Each row is a point. Any point is a mix of the corners, with weights that add up to 1. It lies inside the corners' shape when no weight is negative. Say inside or outside, and name the corners with a negative weight.
In the rows, zero is written as 128.

Corners:
(1): [123 167 145]
(2): [106 114  99]
(3): [168  69 148]
(4): [117 182  89]
Points:
[107 180 115] -> outside (3)
[137 106 126] -> inside
[135 109 150] -> outside (4)
[136 176 124] -> outside (2)
[114 123 103] -> inside

Corners:
(1): [126 129 150 122 136  95  87 193 104 184 114]
(2): [141 152 110  79 152 112 138 212 108 135 115]
(3): [137 146 139 153 139 156 141  95 215 102 170]
(4): [119 124 114  77 112  92 104 185 132 174  72]
(5): [120 123 159 115 166 124 163  74 168 137 155]
(6): [ 93 134 122  76  98 129 128 202 102 175 138]
(7): [107 141  93 113 132 132 110 144  92 155 106]
(8): [ 92 153 158 105 116 100 103 180  98 115  93]
(9): [139 152 147 174 113 126 200  74 181 130 153]
(10): [148 186  94  81 106  79 131  97 138 111 181]
(11): [175 111 168 127 101 165 150  84 151 141 149]
(12): [117 105  80 107 107  51 124 137  98  69 159]
Points:
[140 119 141 113 140 122 148 152 152 158 140] -> outside (7, 8, 10)
[123 132 116 109 124  99 135 142 121 113 146] -> outside (4)
[121 131 117 114 107 107 130 111 141 117 141] -> outside (1, 2)
[133 147 125 101 131 107 140 116 140 128 151] -> inside
[118 141 146 116 117 137 137 125 146 162 137] -> outside (2, 12)
[122 147 147 125 137 145 136 129 139 159 134] -> outside (4, 12)
[133 132 117 113 127 120 126 141 132 147 134] -> outside (8)
[133 158 196  81 138 146 117 193 166 179 117] -> outside (7, 9, 12)

Corners:
(1): [145 174 149  73 130  97 140 149 101 120 138 165 108 137  80 118 174 152
 125 118]
(2): [177 128 155 161 174 130 135  93 157 122 109 106 109 130 185 105  94 135
 175 136]
(3): [123 169 143  97 152 122 109 126 154  57 124 148 102  93 100 145 164 151
 123 188]
(4): [165 148 203 165 162 103 119 112 120  73 179 118 137  99 185 125 111 100
 139 159]
(5): [128 183 144 143 138 148 145 133  89 106 148 151 134 138 104 149 166 221
 106 143]
(6): [131 158 189 181 165 101 133  93 150  94 145  77 101  99 122  85 126  97
 109 190]
(7): [125 177 128 105 133 205 172 131 123 118 152 176 114 133 110 170 156 144
 109  89]
(8): [110 158 137  84 104 151 184 158  89 149 110 103 138 107 168 188  84 118
 110 143]
(9): [124 184 106 103 145 126 126 159 121 156 125 173 145 145 109 186 129 159
  70 117]
(10): [154 141 160 158 159 105 135  92 125 102 115  87 176 111 130 159 141  89
 130 130]
(11): [168  86 169 159 170 167 130 135 114 121 141  94 134 158 152 138 118 103
 136 173]
(12): [114 108 139 151 170 100 171 126 136  87 149  90 156 156 179 117  94 100
 138 124]
(13): [122 171 151 155 108 123 150 174 120 106 104 201  97 160 112 166 176 159
 123 113]
(14): [151 163 118 159 133 104 123 124 140 109 157  61 139  91 171  89 147  79
 143 181]
(15): [110 180 147  93 103 152  98 163 120 114 144 115 107 149 115 158 166 165
 112  90]
(16): [115 146 131 161 154 101  92 119  84  85 132 127  86  85 142 116 172 119
  96 138]
(17): [143 119 103  86  67 136 163 115 126 128 146 144 119 146 112 194 112 150
  87 108]
(18): [ 97 159 118 155 159  96 118 119 115 101 176  85  95  79 110 147 116 114
 161 166]
(19): [114 139 144 130 115 140 108 167 126 102 137 149 126  66  77 116 144 154
 112 123]
(20): [104 145 160 138 133 132 117  93 118 123 130 144 163 134 146 115 122 107
 154 162]
(21): [130  96 180 124 161 142 177 124 162 174 142 142 149 149 185 173 174 159
 138 122]
Points:
[130 141 140 129 137 135 148 147 120 122 160 105 115 130 154 132 122 142
 118 124] -> outside (3, 10, 13, 20)
[137 159 133 132 138 118 142 139 108 110 140 113 113 118 126 139 126 129
 113 126] -> outside (3, 20, 21)
[127 152 153 137 150 124 131 132 127 108 136 123 121 116 134 130 140 120
 132 142] -> outside (5, 17)
[155 129 151 153 166  96 154 115 123 109 129  95 122 124 175 144 109 116
 136 175] -> outside (7, 15, 19, 20)
[123 129 195 153 191  69 127 107 127 100 124  74 147 129 185 136 115  45
 145 179] -> outside (2, 5, 7, 14, 17, 19)

Corners:
(1): [136 171 144 128 158 161 164 179  95 146 121 115 168 136 135 151 185  75
 165 104]
(2): [ 90 102  77  96 135 167 106 158 103  80 159 105 121 119 121 101 121 109
 103 105]
(3): [ 59 117 108  99 174 146 105 190 114 157 105 110 145  76 113 102 121 115
 103 155]
(4): [122 138 121 187 125 145 108 103  77 152 131 173 107 143 171 123 132 124
  88 180]
(5): [155 143 125 165 117 109  65 140 127  99 114 105 161 153 157 168 105 165
 129 196]
(6): [149 146 115 113  85 128 123 146 156 172 120 155 127 119  76 157 141 150
 199  99]
(7): [111  84 136 111 142 131 111 122  98 158  99 134 106  82  61 152 159 150
  99  83]
(8): [104 176  53 101 168 115 173 104 167 117 171  56 159  95 146 115 163 151
  85 194]
(9): [109 139 155 102 116 119 136 155 147  77 134 132 132 155 154 134 105 147
 147 131]
(10): [116 123  87 106 138 172 115 109 133 159 123 131 134  75 106 154 111 149
 134  98]
(11): [ 76 164 118 104 132 175 164 144 125 115 192  98 181  52 144 166 177  95
 133 156]
(12): [117 100 122 147  89 151 117 154 116 104  94  85 163 117 169 112 134 161
 193 123]
(13): [143  99 113 180 102 109 113  80 144  76 112 137 108 187 171 130 126 103
  71 184]
(14): [124 165  92 165 177 138 155 139 104 179  83 142 153  83  59 159 149 115
 154 129]
(15): [143  92 134 146 124 120 145 168 134 109  78 157 131 150 147 134 166 137
  75 133]
(16): [172 141 126 129 101 177 130 128  54  90  50 106 162  87 146 140 171 110
 220  82]
(17): [120  91 118 118 165  62 130 128 105 125 160 146 146 124 134 136 122 135
 102 156]
(18): [132 145 128 102 156 133 157 144 115 149 153 137 175 135  79 123 137 132
  88 171]
(19): [116 109  55 106 122 200 153 138  59 141  63 117 110 139 110 153  94 133
 137  98]
(20): [123 132 121 105 111 122  94 125  87 170 108 153 180 131  62 130 158 129
  98  94]
(21): [117 156 131 200 150  82 175 165 160 156 125 136 107  73 117 164 148 120
  54 134]
Points:
[115 115 113 135 120 157 122 147 114 117 103 129 123 115 128 139 121 130
 129 129] -> outside (1, 8, 17, 20)
[120 124 115 135 125 140 127 143 113 124 110 123 139 114 134 138 142 130
 131 125] -> outside (18)
[116 115 124 110 125 153 122 150 102 115 121 126 134 121 138 135 126 137
 149 126] -> outside (8, 13, 14, 20, 21)
[128 137 124 132 131 131 121 146 120 120 120 121 148 130 133 145 133 134
 129 145] -> inside
[149 122 159 150 132  99 111 132 115 146 104 169 129 145 122 146 143 121
 103 131] -> outside (2, 8, 11, 12, 14, 19)
[118 140 106 134 141 124 138 135 126 129 129 115 143 110 130 137 141 134
 112 149] -> inside

Corners:
(1): [131 151 102 120 133 125 136 116 128 156 132 119 126 155 120 124 180 112
 117 120]
(2): [111 129  74 141 116 237 131 107 122 109 117 142 153 169 132  95 118 124
 130 108]
(3): [136  68 124 114 125 133 129 165  95 119 129 108 153 130 123 133 112 120
 124  96]
(4): [139  75 148 135 122 116 141 153 108 145 136 126 143  58 110 138 137 135
 129 105]
(5): [156 123  95 140 120 135 135 110  97 122 147 160 123 150 142 106  92 157
  94 249]
(6): [137 146 143 128 163 133 113 138 111 157  94 110 129 139 133 130 118 116
 146 138]
(7): [157 126 126 122 120 105 201 105 110 122 112 143 131 131 132 134 122 119
 153 120]
(8): [140 148 158 137 122 122 133 122 123 134 142 111 107 126 138 129 123 115
 133 115]
(9): [140 133  97 137 118 116 128 124 133 103 115 114 160 140 119 137 109 123
 171 139]
(10): [134 136 119 149 160 142 116 125 178 145 136 142 139 119 139 120 129 136
 130 123]
(11): [122 135 128 147 103 138 127  97 211 161 117 156  93 161 144 134 147 120
 134 113]
(12): [129 104 127 107 137 155 132 122 106 111 124 111 135  95 113 157 120 112
 117 113]
(13): [201 148 120 138 139 145 126 140 118 143 112 121 134 139 144 126 138 129
 147 112]
(14): [139 133 149 122 148 116 120 133 120 127 106 131 147 113 137 122 119 181
 132 117]
(15): [111 125 126 145 150 124 126 161 107 114 133 112 136 137  86 151 135 146
 176 125]
(16): [113  78 125  93 131 114 143 106 108 141 131 113 145 139  51 127 113 155
 191 111]
(17): [121 148 143 117 122 123 143 141 164 136 120 141 113  98 106 120 129 139
 116 129]
(18): [165 133 107 154 132 127 130 105 110 151 122 119 138 146  95 139 114 111
 113 134]
(19): [123 134 137 144 122 135 116 131 132 122 137 216 128 141 144 101 126 158
 159 119]
(20): [151  75 133 126 129 130 137  97  93  80 102 122 149 137 118 107  97 123
 122 183]
(21): [127 138  76 131 125 107 173 123 116 119 122 115  51 122 135 118 119 120
 145 125]
Points:
[133 127 115 121 123 139 142 117 132 124 123 134 117 142 130 120 121 122
 140 126] -> outside (4, 14, 15, 18)
[139 125 120 137 131 137 131 126 119 128 123 130 132 133 130 127 124 130
 135 130] -> outside (16, 17)
[150 112 114 122 125 152 136 107 106 120 124 131 151 147 121 112 107 118
 127 151] -> outside (4, 11, 14, 15, 21)
[142 124 119 128 124 132 139 126 127 130 110 133 132 126 128 126 127 123
 128 117] -> outside (5, 8, 10, 15, 16)
